Every row gives one point. Each copy is the shape, with its points in the same order, turned, moved and blurred by noise. Is it also mirrored, or only turned?

Shape:
32; -80
-15; -18
-49; 26
17; -16
21; -45
-26; 28
9; -8
Copy 1, 7 rows:
50; 61
-9; 3
-52; -33
21; -2
20; 24
-27; -34
13; -13
Copy 1 is: mirrored
Copy 2:
96; -28
11; -13
-32; 5
48; 13
58; -4
-26; 18
26; 15
Copy 2 is: only turned
Copy 3:
46; -70
25; -2
4; 50
7; -26
27; -48
-4; 36
7; -11
Copy 3 is: mirrored

Shape, 10 rows:
-6; -13; -32; 26
-18; -4; 27; -18
11; -57; -27; -7
-22; -20; 22; -7
-34; -34; -37; -48
19; 41; 44; 52
-14; -26; -22; 5
-26; -33; -55; -20
-1; -32; -43; -41
49; 53; 25; 22
Copy 1, 10 rows:
15; 12; -17; 55
-12; 5; 21; -2
56; -5; 10; 43
-2; 8; 34; 14
55; 51; 8; 0
-67; -44; -15; 31
19; 21; -1; 34
54; 48; -12; 30
58; 24; -7; 7
-43; -53; -43; 2
Copy 1 is: mirrored
Copy 2:
-66; 16; -33; -19
-13; -31; -3; -3
-49; -15; -37; -66
-32; -32; -1; -11
-37; -52; -69; -26
-22; 52; 40; 18
-56; -7; -31; -26
-61; -27; -72; -30
-31; -24; -68; -46
9; 65; 8; 0
Copy 2 is: mirrored
Copy 3:
-33; 12; -19; 15
-2; -6; 30; -28
-27; -38; -38; -12
-18; -9; 23; -20
-43; 5; -33; -64
38; 10; 57; 49
-32; -6; -19; -2
-51; 6; -47; -33
-12; -12; -46; -46
66; 18; 25; 24
Copy 3 is: only turned
